Every row gives one point. Each copy is the shape, with its points in the same order, turned, moved and blurred by noise. Say if it was mirrored as well.
In the rows, 100 means zero.

Shape, 7 rows:
76; 90
84; 142
59; 175
65; 30
106; 127
74; 139
122; 144
Copy 1 (7 x 2):
67; 118
111; 151
110; 190
28; 74
131; 133
106; 158
135; 132
Copy 1 is: only turned
Copy 2, 7 rows:
75; 83
64; 131
28; 153
81; 23
91; 125
55; 126
94; 152
Copy 2 is: only turned
Copy 3, 7 rows:
107; 93
57; 112
23; 94
166; 72
78; 131
58; 102
71; 151
Copy 3 is: only turned

Shape:
68; 52; 72
43; 32; 89
113; 136; 32
78; 49; 135
109; 50; 110
136; 141; 143
105; 73; 82
83; 82; 101
Copy 1 (8 x 3):
47; 87; 34
57; 65; 5
18; 126; 124
111; 73; 34
101; 110; 42
126; 102; 141
69; 111; 61
77; 84; 65
Copy 1 is: only turned
Copy 2, 8 rows:
152; 139; 149
139; 148; 183
155; 134; 44
112; 98; 171
143; 83; 154
84; 51; 73
147; 102; 122
121; 115; 129
Copy 2 is: mirrored

Shape, 9 rows:
58; 78; 164; 142
82; 106; 65; 64
132; 120; 75; 119
168; 79; 118; 174
139; 146; 89; 59
59; 141; 111; 89
92; 86; 163; 107
87; 131; 60; 68
84; 56; 147; 145
Copy 1 (9 x 4):
128; 151; 98; 29
79; 55; 101; 90
106; 100; 125; 131
166; 162; 105; 149
37; 96; 96; 146
64; 105; 127; 53
107; 147; 76; 61
61; 53; 129; 103
158; 140; 85; 54
Copy 1 is: only turned
Copy 2:
72; 92; 5; 58
161; 143; 99; 41
115; 126; 114; 115
82; 65; 83; 146
160; 186; 91; 103
93; 161; 69; 33
104; 110; 15; 89
141; 152; 119; 54
85; 75; 30; 79
Copy 2 is: mirrored
Copy 3:
174; 125; 146; 96
66; 63; 107; 139
96; 57; 58; 76
160; 57; 61; 29
39; 93; 68; 90
96; 123; 90; 136
120; 126; 131; 63
64; 72; 89; 145
165; 88; 136; 77
Copy 3 is: only turned

Shape (9 x 6):
122; 150; 59; 116; 105; 100
129; 90; 96; 99; 86; 130
100; 124; 93; 58; 96; 128
98; 107; 195; 84; 105; 137
63; 114; 78; 87; 96; 111
95; 64; 74; 77; 77; 74
92; 74; 138; 134; 118; 80
74; 112; 86; 93; 145; 42
91; 93; 25; 80; 129; 93
Copy 1:
66; 64; 75; 114; 136; 76
104; 93; 112; 108; 91; 45
94; 123; 68; 136; 97; 59
110; 177; 154; 137; 103; 84
123; 108; 56; 110; 116; 86
121; 82; 70; 89; 54; 91
113; 115; 138; 68; 106; 117
74; 110; 60; 67; 106; 142
87; 83; 26; 64; 97; 69
Copy 1 is: only turned
Copy 2:
98; 82; 90; 114; 152; 80
129; 80; 95; 109; 85; 108
96; 95; 65; 120; 79; 60
116; 163; 96; 160; 52; 108
55; 92; 82; 118; 107; 89
66; 89; 109; 53; 87; 102
93; 152; 110; 101; 112; 158
50; 147; 82; 71; 147; 104
56; 63; 43; 65; 138; 96
Copy 2 is: only turned
Copy 3, 9 rows:
78; 130; 123; 88; 146; 130
84; 70; 98; 91; 99; 134
90; 105; 62; 61; 112; 121
47; 107; 72; 91; 28; 71
104; 105; 77; 76; 134; 82
151; 83; 84; 107; 115; 119
105; 102; 137; 117; 72; 69
150; 152; 124; 77; 116; 74
147; 96; 118; 47; 152; 118
Copy 3 is: only turned

Shape (13 x 9):
56; 85; 104; 153; 106; 146; 103; 137; 163
73; 115; 124; 62; 111; 51; 74; 112; 49
110; 111; 83; 103; 97; 20; 86; 119; 85
106; 65; 81; 46; 105; 83; 129; 67; 140
119; 98; 73; 95; 107; 60; 73; 117; 45
110; 144; 83; 59; 70; 79; 62; 114; 84
70; 68; 89; 162; 99; 179; 106; 59; 142
100; 121; 134; 162; 106; 123; 67; 72; 158
107; 75; 110; 69; 35; 29; 84; 122; 52
77; 91; 107; 50; 79; 50; 173; 56; 81
47; 105; 98; 162; 93; 138; 62; 100; 149
118; 153; 79; 80; 79; 61; 130; 100; 80
118; 67; 137; 62; 95; 102; 167; 96; 95
Copy 1, 13 rows:
44; 70; 43; 56; 128; 103; 92; 107; 67
123; 101; 136; 165; 59; 85; 122; 115; 114
80; 127; 121; 167; 119; 98; 96; 77; 127
108; 108; 144; 66; 162; 89; 95; 128; 138
105; 122; 155; 165; 106; 94; 104; 89; 75
129; 148; 109; 144; 91; 126; 104; 132; 104
73; 92; 71; 5; 125; 89; 119; 93; 31
99; 104; 46; 45; 81; 94; 88; 52; 89
109; 169; 127; 184; 125; 50; 100; 134; 101
72; 143; 172; 91; 109; 55; 129; 144; 149
85; 90; 20; 59; 106; 108; 127; 83; 61
69; 162; 148; 117; 79; 119; 107; 123; 125
71; 107; 161; 65; 104; 45; 69; 149; 115
Copy 1 is: mirrored
Copy 2, 13 rows:
153; 99; 145; 131; 36; 124; 150; 81; 114
49; 100; 109; 92; 149; 159; 83; 131; 82
37; 71; 84; 66; 112; 109; 114; 99; 81
114; 113; 78; 69; 82; 102; 41; 74; 137
44; 82; 78; 95; 139; 89; 113; 130; 81
43; 146; 121; 98; 115; 81; 92; 119; 60
191; 86; 93; 151; 38; 96; 106; 102; 94
121; 64; 161; 145; 50; 100; 91; 88; 68
21; 114; 62; 105; 150; 129; 108; 76; 61
107; 105; 49; 41; 123; 146; 35; 83; 82
122; 89; 133; 155; 26; 119; 116; 111; 67
77; 118; 101; 43; 122; 86; 86; 99; 48
146; 104; 83; 74; 152; 130; 76; 40; 111
Copy 2 is: mirrored

Shape:
82; 122; 86; 111; 57; 67; 96; 84; 78; 136; 89
87; 75; 116; 100; 104; 95; 79; 120; 101; 138; 98
81; 107; 89; 105; 101; 98; 138; 109; 55; 127; 85
69; 75; 105; 132; 64; 72; 132; 69; 89; 102; 93
122; 98; 109; 57; 88; 126; 58; 152; 92; 69; 90
73; 99; 114; 81; 82; 55; 136; 70; 71; 129; 130
115; 62; 99; 112; 46; 93; 124; 103; 98; 151; 112
149; 107; 96; 81; 119; 138; 69; 114; 82; 75; 104
73; 116; 90; 122; 96; 94; 104; 63; 76; 125; 126
78; 125; 56; 88; 108; 105; 109; 121; 102; 90; 130
64; 108; 74; 123; 124; 83; 115; 81; 93; 96; 105
98; 121; 48; 74; 146; 88; 104; 70; 110; 87; 81
133; 148; 130; 65; 108; 148; 87; 136; 128; 84; 91
169; 126; 114; 90; 125; 101; 67; 164; 110; 68; 98
Copy 1 (14 x 11):
131; 93; 133; 96; 76; 85; 62; 135; 124; 102; 87
85; 130; 107; 115; 87; 74; 107; 99; 139; 105; 106
138; 69; 95; 127; 82; 101; 91; 96; 132; 106; 121
122; 82; 139; 102; 111; 73; 62; 88; 106; 143; 102
50; 89; 79; 104; 130; 105; 142; 150; 122; 79; 119
126; 91; 100; 79; 76; 105; 63; 107; 131; 164; 102
59; 91; 136; 110; 66; 98; 56; 82; 108; 115; 106
83; 115; 75; 103; 122; 142; 141; 131; 86; 74; 113
152; 113; 115; 79; 88; 103; 78; 98; 113; 108; 110
121; 95; 60; 70; 106; 84; 84; 117; 106; 80; 143
158; 113; 87; 97; 113; 71; 83; 94; 101; 113; 119
149; 114; 34; 102; 134; 104; 76; 118; 92; 91; 82
72; 79; 62; 76; 103; 104; 169; 120; 99; 63; 78
62; 105; 53; 117; 97; 93; 164; 155; 60; 79; 117
Copy 1 is: mirrored
Copy 2 (14 x 11):
107; 123; 142; 122; 143; 95; 96; 110; 126; 119; 68
93; 119; 112; 97; 85; 81; 110; 145; 102; 119; 105
72; 121; 126; 112; 104; 121; 117; 86; 146; 109; 103
102; 94; 143; 165; 87; 100; 101; 97; 122; 126; 72
88; 104; 17; 77; 110; 87; 98; 120; 100; 130; 97
70; 129; 137; 148; 102; 103; 115; 111; 117; 75; 51
121; 128; 115; 158; 104; 123; 107; 154; 125; 112; 103
83; 65; 43; 78; 127; 111; 119; 115; 90; 104; 116
80; 94; 152; 112; 117; 124; 111; 107; 95; 107; 68
53; 85; 98; 83; 106; 132; 66; 117; 126; 110; 71
61; 68; 146; 104; 97; 105; 87; 97; 119; 112; 81
51; 58; 116; 93; 127; 87; 57; 87; 111; 77; 111
125; 91; 34; 46; 96; 112; 87; 101; 98; 79; 96
107; 54; 23; 50; 114; 80; 119; 138; 135; 95; 96
Copy 2 is: only turned
Copy 3:
140; 59; 63; 63; 100; 114; 102; 56; 120; 108; 109
133; 116; 68; 83; 111; 86; 89; 92; 99; 66; 125
126; 89; 73; 110; 78; 130; 100; 37; 93; 82; 109
131; 60; 86; 111; 102; 112; 50; 61; 140; 95; 98
68; 117; 37; 95; 95; 67; 96; 108; 56; 117; 150
138; 40; 66; 107; 81; 95; 93; 70; 115; 64; 72
143; 107; 53; 108; 78; 97; 96; 85; 163; 95; 111
82; 130; 81; 95; 64; 70; 102; 100; 50; 132; 121
153; 59; 110; 95; 90; 96; 99; 65; 97; 101; 100
106; 78; 89; 129; 119; 107; 137; 87; 73; 114; 108
123; 73; 116; 107; 123; 119; 90; 65; 81; 98; 90
67; 91; 127; 80; 113; 110; 119; 71; 71; 102; 71
66; 101; 79; 86; 61; 105; 115; 139; 57; 100; 162
80; 140; 45; 82; 79; 113; 95; 146; 32; 131; 120
Copy 3 is: only turned
Copy 4, 14 rows:
100; 89; 100; 107; 108; 112; 138; 109; 104; 37; 73
105; 94; 82; 121; 128; 77; 98; 125; 99; 101; 93
113; 121; 92; 95; 104; 103; 87; 112; 112; 60; 39
78; 76; 108; 121; 84; 100; 87; 91; 143; 44; 76
141; 126; 99; 107; 90; 71; 97; 84; 35; 124; 112
100; 113; 84; 127; 80; 112; 134; 110; 157; 70; 61
72; 96; 41; 126; 89; 99; 91; 116; 101; 45; 94
107; 122; 92; 74; 99; 114; 90; 79; 51; 142; 96
77; 103; 107; 75; 108; 109; 121; 109; 134; 77; 71
110; 143; 128; 75; 81; 111; 102; 139; 98; 87; 97
98; 101; 141; 88; 106; 121; 87; 123; 133; 80; 74
148; 96; 128; 64; 96; 158; 92; 126; 108; 108; 88
115; 99; 105; 83; 56; 87; 109; 123; 23; 147; 75
108; 126; 116; 128; 100; 122; 94; 104; 5; 154; 94
Copy 4 is: mirrored

Shape, 18 rows:
105; 130; 170; 96; 140; 93; 153; 87; 103; 102; 77; 108
93; 151; 124; 114; 71; 139; 79; 87; 94; 60; 112; 120
77; 95; 117; 64; 87; 116; 66; 124; 146; 127; 144; 102
124; 66; 113; 86; 120; 149; 40; 110; 150; 81; 87; 90
161; 81; 132; 95; 87; 99; 19; 110; 100; 138; 111; 109
108; 137; 59; 83; 101; 117; 162; 60; 59; 121; 86; 118
90; 91; 120; 64; 130; 97; 132; 104; 102; 57; 64; 155
98; 127; 90; 79; 124; 77; 139; 88; 82; 19; 97; 107
82; 128; 140; 76; 83; 99; 76; 53; 61; 93; 88; 98
140; 117; 91; 94; 48; 81; 60; 44; 131; 48; 93; 149
91; 123; 108; 62; 111; 141; 68; 41; 117; 104; 135; 92
87; 88; 100; 126; 117; 97; 146; 56; 82; 38; 84; 117
123; 104; 82; 63; 97; 120; 130; 73; 64; 92; 85; 161
98; 107; 147; 131; 59; 88; 98; 24; 93; 85; 90; 121
148; 87; 133; 59; 89; 137; 84; 100; 107; 127; 127; 71
124; 59; 126; 33; 77; 135; 83; 154; 113; 93; 109; 87
105; 107; 106; 43; 69; 117; 71; 131; 136; 127; 69; 85
51; 136; 57; 85; 118; 90; 135; 71; 83; 78; 86; 125
Copy 1 (18 x 12):
141; 96; 76; 146; 93; 133; 101; 47; 55; 90; 97; 107
127; 121; 140; 115; 134; 80; 78; 130; 49; 111; 84; 86
88; 36; 91; 81; 136; 81; 79; 121; 68; 127; 144; 92
113; 85; 127; 96; 139; 118; 121; 134; 123; 127; 168; 117
134; 28; 132; 63; 103; 110; 160; 143; 87; 122; 114; 87
106; 126; 66; 105; 98; 70; 96; 76; 111; 54; 51; 46
96; 108; 91; 139; 115; 92; 106; 52; 109; 131; 76; 137
84; 160; 98; 114; 90; 117; 73; 71; 91; 142; 63; 92
108; 120; 126; 78; 101; 76; 124; 82; 32; 87; 97; 97
65; 101; 172; 89; 150; 130; 120; 124; 84; 107; 43; 92
108; 113; 94; 47; 158; 101; 93; 110; 65; 83; 124; 88
84; 162; 90; 137; 85; 117; 96; 104; 89; 91; 66; 128
105; 117; 83; 107; 127; 68; 131; 81; 114; 99; 44; 85
86; 113; 130; 116; 108; 116; 128; 120; 25; 56; 65; 115
120; 70; 78; 85; 131; 108; 147; 120; 74; 118; 145; 53
88; 68; 89; 114; 129; 75; 141; 110; 96; 171; 157; 70
86; 48; 133; 104; 125; 75; 115; 81; 99; 117; 155; 59
77; 135; 95; 96; 93; 70; 50; 65; 103; 80; 65; 98
Copy 1 is: only turned
Copy 2:
51; 91; 68; 98; 127; 88; 90; 10; 100; 119; 77; 115
88; 49; 117; 75; 98; 64; 64; 70; 125; 115; 149; 130
91; 127; 110; 93; 106; 92; 84; 119; 58; 143; 143; 145
85; 80; 174; 123; 101; 115; 132; 91; 63; 122; 144; 106
88; 84; 154; 103; 100; 97; 71; 101; 59; 195; 123; 64
126; 100; 48; 65; 88; 135; 60; 51; 147; 87; 103; 79
82; 113; 134; 101; 84; 101; 74; 22; 102; 76; 69; 135
96; 112; 110; 96; 80; 49; 93; 40; 149; 59; 88; 105
49; 93; 116; 78; 112; 97; 56; 78; 161; 138; 114; 106
125; 83; 169; 129; 132; 68; 13; 74; 128; 99; 139; 85
69; 107; 97; 126; 95; 113; 79; 96; 131; 125; 175; 111
81; 64; 98; 114; 96; 84; 80; 62; 141; 45; 68; 96
124; 95; 110; 94; 65; 133; 43; 40; 133; 100; 94; 102
65; 49; 109; 113; 148; 84; 24; 86; 145; 111; 96; 97
115; 94; 105; 122; 105; 116; 113; 88; 96; 188; 124; 105
128; 115; 152; 102; 90; 108; 128; 94; 82; 166; 95; 148
114; 131; 146; 63; 138; 122; 104; 82; 83; 150; 130; 123
86; 122; 84; 61; 87; 98; 60; 66; 141; 40; 109; 102
Copy 2 is: mirrored
Copy 3 (18 x 12):
116; 41; 79; 50; 140; 91; 73; 114; 71; 101; 142; 82
102; 125; 88; 111; 63; 109; 74; 126; 82; 116; 130; 41
30; 116; 124; 78; 114; 122; 112; 95; 96; 167; 107; 75
45; 150; 107; 70; 97; 108; 105; 136; 29; 146; 109; 127
100; 150; 114; 45; 74; 132; 129; 50; 57; 165; 121; 114
130; 85; 66; 78; 101; 71; 102; 126; 169; 93; 99; 107
69; 62; 97; 106; 103; 84; 87; 128; 85; 91; 172; 132
93; 35; 93; 122; 60; 90; 86; 135; 84; 73; 106; 106
133; 94; 92; 85; 75; 153; 53; 110; 105; 131; 126; 92
102; 135; 119; 119; 28; 62; 41; 74; 79; 129; 115; 111
91; 103; 111; 67; 75; 110; 71; 153; 107; 183; 96; 85
136; 69; 111; 135; 104; 79; 79; 145; 77; 76; 113; 115
110; 98; 100; 89; 75; 73; 100; 121; 142; 95; 149; 125
157; 110; 121; 110; 99; 103; 32; 89; 82; 123; 120; 89
80; 125; 134; 14; 89; 123; 113; 107; 89; 134; 96; 95
26; 127; 146; 46; 91; 138; 122; 107; 83; 98; 128; 110
25; 136; 80; 51; 102; 129; 84; 84; 99; 124; 110; 117
92; 59; 61; 142; 98; 91; 88; 137; 138; 112; 108; 113
Copy 3 is: only turned

Shape:
152; 133; 129; 97; 78; 140; 122; 147; 97; 105; 99; 57
71; 116; 104; 89; 158; 115; 138; 92; 111; 160; 91; 127
166; 95; 110; 100; 128; 98; 127; 131; 60; 115; 114; 100
91; 129; 77; 125; 130; 88; 123; 88; 110; 112; 127; 145
95; 110; 65; 90; 102; 107; 127; 57; 135; 135; 86; 113
103; 89; 104; 135; 96; 73; 122; 176; 96; 72; 64; 70
101; 121; 140; 81; 106; 72; 86; 125; 77; 63; 74; 83
115; 111; 140; 130; 129; 122; 116; 157; 88; 63; 75; 77
89; 104; 73; 86; 119; 147; 99; 78; 141; 163; 93; 154
96; 129; 108; 109; 88; 112; 76; 191; 52; 52; 77; 77
131; 88; 123; 123; 120; 100; 52; 150; 105; 73; 75; 76
82; 61; 147; 92; 85; 97; 100; 155; 91; 41; 96; 93
102; 105; 123; 115; 92; 99; 83; 124; 82; 92; 105; 76
137; 115; 87; 95; 137; 151; 114; 107; 87; 87; 103; 30
83; 103; 50; 50; 138; 104; 113; 113; 142; 135; 112; 126
136; 93; 103; 117; 102; 156; 115; 135; 58; 59; 97; 66
72; 119; 89; 98; 133; 105; 114; 104; 158; 139; 147; 119
65; 89; 85; 107; 122; 97; 107; 99; 94; 166; 118; 100
Copy 1, 18 rows:
126; 106; 115; 16; 81; 72; 114; 123; 57; 80; 116; 126
74; 131; 148; 129; 65; 94; 147; 70; 38; 96; 103; 75
71; 79; 112; 50; 103; 130; 148; 142; 60; 89; 88; 104
75; 109; 120; 101; 46; 126; 135; 83; 79; 139; 110; 62
81; 140; 133; 112; 74; 78; 141; 79; 103; 102; 125; 50
158; 82; 75; 76; 72; 93; 134; 147; 77; 95; 54; 93
114; 104; 95; 77; 115; 99; 80; 115; 81; 116; 37; 102
156; 74; 117; 66; 108; 110; 111; 137; 36; 106; 74; 97
73; 146; 176; 128; 66; 97; 146; 81; 87; 113; 154; 104
175; 81; 103; 49; 98; 127; 92; 113; 89; 106; 44; 137
133; 82; 113; 74; 123; 82; 122; 142; 88; 145; 76; 129
135; 57; 72; 110; 125; 103; 66; 135; 87; 92; 85; 108
114; 74; 96; 71; 96; 81; 108; 90; 88; 114; 78; 119
126; 114; 111; 35; 147; 93; 145; 86; 58; 98; 115; 92
79; 182; 115; 131; 78; 116; 152; 88; 81; 108; 132; 113
146; 66; 127; 32; 130; 126; 117; 109; 86; 81; 105; 94
78; 133; 102; 119; 53; 97; 131; 75; 42; 135; 145; 94
76; 105; 118; 116; 62; 87; 162; 55; 76; 93; 108; 106
Copy 1 is: mirrored
Copy 2, 18 rows:
116; 155; 61; 110; 97; 133; 142; 100; 102; 69; 102; 145
133; 120; 105; 64; 125; 118; 134; 110; 76; 166; 127; 52
134; 136; 88; 77; 113; 130; 129; 47; 65; 74; 78; 94
127; 88; 137; 79; 101; 131; 82; 103; 72; 140; 101; 82
118; 59; 119; 76; 103; 124; 139; 117; 115; 132; 130; 78
105; 149; 122; 145; 136; 89; 102; 93; 74; 43; 128; 96
102; 155; 125; 105; 112; 62; 106; 57; 109; 98; 111; 122
115; 183; 103; 148; 103; 113; 109; 71; 80; 85; 123; 101
110; 75; 80; 46; 75; 132; 118; 126; 94; 151; 149; 52
84; 195; 100; 109; 122; 97; 58; 81; 109; 49; 128; 123
119; 141; 89; 122; 87; 83; 91; 46; 83; 65; 160; 112
89; 155; 87; 147; 95; 47; 84; 78; 105; 76; 94; 80
107; 125; 80; 117; 121; 92; 89; 70; 97; 98; 117; 119
158; 144; 77; 116; 111; 156; 131; 63; 146; 88; 123; 108
157; 97; 108; 40; 94; 99; 109; 133; 114; 116; 125; 48
101; 158; 71; 133; 103; 149; 101; 54; 122; 66; 99; 96
166; 86; 95; 83; 92; 106; 93; 142; 80; 152; 116; 82
132; 86; 78; 70; 157; 107; 100; 105; 80; 136; 126; 68
Copy 2 is: mirrored
Copy 3, 18 rows:
157; 148; 111; 145; 177; 80; 82; 101; 90; 86; 137; 114
65; 73; 85; 152; 139; 118; 99; 72; 57; 96; 69; 147
144; 122; 131; 127; 128; 84; 96; 67; 51; 144; 108; 115
86; 99; 110; 122; 85; 114; 140; 79; 60; 96; 66; 103
78; 94; 80; 118; 93; 78; 95; 84; 79; 66; 78; 144
70; 156; 173; 103; 125; 93; 86; 103; 91; 114; 164; 110
95; 131; 118; 81; 158; 109; 106; 105; 132; 133; 135; 128
101; 136; 162; 144; 161; 108; 78; 93; 114; 139; 127; 99
66; 61; 58; 140; 118; 57; 104; 77; 59; 66; 67; 100
98; 133; 134; 124; 152; 107; 112; 141; 102; 143; 194; 88
102; 97; 158; 113; 152; 60; 96; 93; 137; 133; 141; 85
65; 144; 126; 70; 164; 115; 81; 79; 104; 124; 150; 77
120; 115; 123; 87; 147; 102; 96; 121; 95; 120; 118; 99
156; 94; 114; 154; 122; 113; 49; 82; 114; 95; 142; 120
73; 67; 68; 127; 100; 89; 119; 46; 67; 65; 129; 109
140; 134; 125; 129; 128; 114; 39; 97; 111; 136; 139; 84
88; 64; 106; 117; 124; 115; 130; 72; 66; 40; 85; 94
75; 57; 114; 114; 119; 98; 95; 101; 26; 79; 97; 120
Copy 3 is: mirrored
Copy 4:
131; 99; 85; 160; 70; 84; 69; 107; 83; 42; 71; 106
34; 110; 143; 88; 98; 85; 93; 146; 74; 63; 140; 124
83; 86; 112; 155; 65; 136; 119; 93; 63; 73; 99; 118
68; 113; 110; 65; 104; 87; 111; 105; 31; 91; 123; 118
76; 100; 110; 62; 106; 68; 95; 140; 99; 112; 112; 134
132; 110; 86; 139; 98; 117; 135; 131; 74; 62; 101; 26
104; 155; 112; 120; 86; 114; 135; 88; 103; 48; 68; 68
93; 105; 106; 151; 85; 96; 119; 99; 56; 30; 73; 45
70; 71; 137; 45; 99; 50; 96; 124; 89; 75; 135; 153
130; 129; 72; 139; 67; 93; 131; 61; 88; 20; 111; 36
115; 89; 99; 120; 112; 111; 156; 87; 89; 15; 67; 76
129; 105; 145; 121; 107; 116; 117; 65; 101; 74; 80; 18
104; 114; 98; 104; 97; 126; 99; 84; 88; 43; 80; 73
58; 93; 66; 164; 111; 84; 87; 86; 103; 57; 75; 110
78; 107; 134; 94; 137; 68; 115; 108; 96; 92; 162; 144
83; 73; 74; 156; 65; 97; 90; 66; 88; 60; 78; 65
88; 108; 137; 74; 152; 81; 79; 116; 49; 73; 129; 133
60; 95; 116; 70; 112; 129; 81; 130; 88; 65; 148; 113
Copy 4 is: only turned
